Each wall is flat, endless, passes through zero and stands at right angles to its row. A trip goes straight from one point to another. Which walls does it cross, in order?

Walls:
(1): [-50   2  52]
(2): [-13  29   9]
(3): [ 29 -50 -19]
(4): [-43   8  18]
(5): [-15 -38 -78]
Trips:
[18 19 21] to [-31 -27  12] -> 4, 2, 3, 5
[-16  95 -34] to [15 12 23] -> 1, 4
[-20 -34  -1] to [ 46 -13  15] -> 4, 1, 5

Walls:
(1): [-48 -13  49  42   7  -9 -18  41 -14  31  -3 -62 -27   1]
(2): [  8   7  -1  45 -59  72  23 -36 -14 -62  -7 -18  18  33]
(3): [-31  -8  56 -18  16   6 -26 -26  24  -8 -16 -15  34  10]
(4): [  6 -35  -5 -35 -61   2   3   9 -14 -49 -44  60  28 -85]
(5): [-38  17  47   2 -69 -23  16   8   8 -24 -34  41  31 -59]
(6): [-16  19 -15 -18  50  20 -11 -18 -58   3   9  -5  12 -24]
(7): [ 29   0 -39   9 -18 -43  64 -49  20 -19  26 -18 -21   7]
Trips:
[ 13  -5 -24  -9  18 -21 -65  28 -31  -5   0  21 -10   0] to [  1  24  10  31   9 -11  26 -22 -13 -10 -20  -5   7  48] -> 4, 1, 2, 7, 3, 6
[-18 -52  13  10  -1  13 -28  -5 -46 -16   0  46 -14   5] to [-34  46  -6  26 -31  -4 -37  16 -32  -4  24 -35  20 -11] -> 4, 3
[-55 -91 -39  -8  44  47  16  38 -32  -5 -18  49 -31  -6] to [ 55 -32  62  57  -4  11   7 -18  37   0 -16 -30  -2  47] -> 2, 6, 3, 4, 7
[-65  16 -40  11  -2  16   9   9 -42 -28  42 -24   2 -15] to [-20  32  28 -21 -95  12 -15   2 -24   9   0 -12 -38 -31] -> 5, 4, 7, 6

Walls:
(1): [ -6 -34 -28  25 -29  19 -22   0  46 -51 -45 -47 -24 -12 -11 -25 -48 -26
  19  32 -12 -44 -23  19 -10 -58  -9 -16  11   2   3  12  20 -12 -20 -20
  21   4   2 -27   6  -6 -23  12 -23   5  22  22]
(2): [-50  -1  -6  -8  24  11  -8 -29  18   5  22 -37  -1 -64 -13 -43 -14   0
 -39   1 -18   7  41   3   4  -9 -53 -11 -10 -27 -24  14 -14 -28  -6  24
   4  20   7 -39 -13  30   1 -27 -64  22 -25  -2]
(3): [ 14  -9   6 -35  42  -9 -17  35   0   4  40  20 -16   8  -6  43  -7  10
 -27 -48   8  16  -8 -26  -4 -14   3   0  29  17  38  35  24 -24 -15   8
  31  20  30 -15  11  19  58 -32  43   9 -41   5]
(4): [ -7 -17   7  19  12  26  38 -22 -42 -18   8 -11 -50 -25 -33  -8 -23   5
  -8  38 -39  -3 -31  21 -57   0  15  33  19 -25  54  45   0 -17 -22  23
 -46 -20   2  -1  -3 -30 -15 -24  39 -12  -8 -12]
(5): [ -3   2 -13   6 -43  23   5 -40 -27  39  41  -3 -27 -27   7  26 -44 -11
  53  -1 -20 -83   9  36   6   1  30 -22  -5 -15   1  27  20 -21  11  21
  -9 -48  25  21 -11 -11  41  43  19  -9 -13   5]
(6): [-16  68 -20  -6 -14  -4  -2  28  19 -46 -27  -7  28   8 -28 -20  61  20
   1   4  -8   5 -49  26  41 -12 -10 -27 -12  -2  15  31  12  19  25  18
  10  21 -19  -2  18 -16  11  -1   4  -1   4  -4]
Trips:
[-21  -7 -11  21  12 -31 -12  -3 -10  14   8 -18  12  -2  24   8  11 -10
  -2 -47   1 -38  -7 -18  13 -20  17  28 -10  17  14   5  -9  13  12  -9
 -35  17  -2  25 -30  34 -14   0 -20  22 -29  18] to [-16  -6 -14  16   5   8 -13 -23   0  14 -25 -26  -6 -28  -9 -67  18  20
  42 -39 -30  23  11   8  -1 -40  41  36  14  20  10 -32 -16 -10 -79   9
  47 -26  -5  17 -25  15  -3 -26 -15  -2  19 -27] -> 3, 1, 5, 4
[ 24 -13 -35 -38  14  34  53   8   2 -13  48   6  27  18  17  14  35  18
  -7  -5  18 -37 -15  13  22  -4 -28  27   8 -55 -21  23   7 -19 -32  20
  -5 -23   4   1 -53   0 -22 -13  14  12   2   2] to [ 12  49 -48  -5 -50  43  21  55 -16  26 -14 -16  21 -32  24  50 -41  43
  10  26 -50 -43  -4  17 -13  35  16 -25 -23  18   9 -74 -55  29   4  13
  22 -32  67  15  11  14 -25 -17   9 -25  13 -12] -> 2, 3, 6, 4
[  1  -9  45   4 -17 -17 -12  21  -8 -17 -36 -32  29 -10  42 -15 -35  40
  -8 -15  -6  -7  51 -20  -3   1 -36  -1  -8  35  19   4   8  20 -52  32
 -20 -48  32  34 -29 -19 -19 -12 -11 -16 -43 -18] to [ 38  20  32 -30 -11  30  23  15   1  14   5  32  26  46  48  18 -30  13
   0  -4 -24  -1  22 -40   0   1 -13   2 -14  23  37 -28 -27 -20 -23   7
  11  24 -41 -19 -31  47  13  24  42 -20  60  20] -> 4, 3, 2
[ 18   3   9  -6  18  21   4  49  29  -7  54  31 -20 -14 -29  30 -38  20
 -23   4  -4  11  12  23 -22  36 -34   0 -13 -22  29  23   0  56  -6 -32
 -14   2   0 -21 -18 -23 -14 -21 -22  18   4  -5] to [ 18  21  36  11   7 -38  30  44 -21  -3  40  19 -40 -25 -24 -27  38   5
  18 -37 -15   7 -13  34  -2  -7  11  33   9  31 -24  -7  18  34  41  36
 -31  27 -17  16 -34  25  13  45 -24 -42 -45  -5] -> 6, 2, 5
[ 17  -5 -15   5  27  40 -28 -28  20   5  24  26  38 -20  -6  17  15  27
   0 -16 -61  -1  -5 -20  22   5  30  16  18  27  34 -23 -13 -47  25   5
  65 -18  10 -13  -3 -19  41 -46  19  11  41  39] to [ -3  34  53   5  29  23  36   5  -3 -17  28  20  21 -12  40   0  22  42
  -6 -27  26 -18   7  19  14 -19 -10 -13 -13 -22   8 -22  25 -42  20 -30
 -39 -18 -24  22  25  17  26   1  39  46  39 -46] -> none
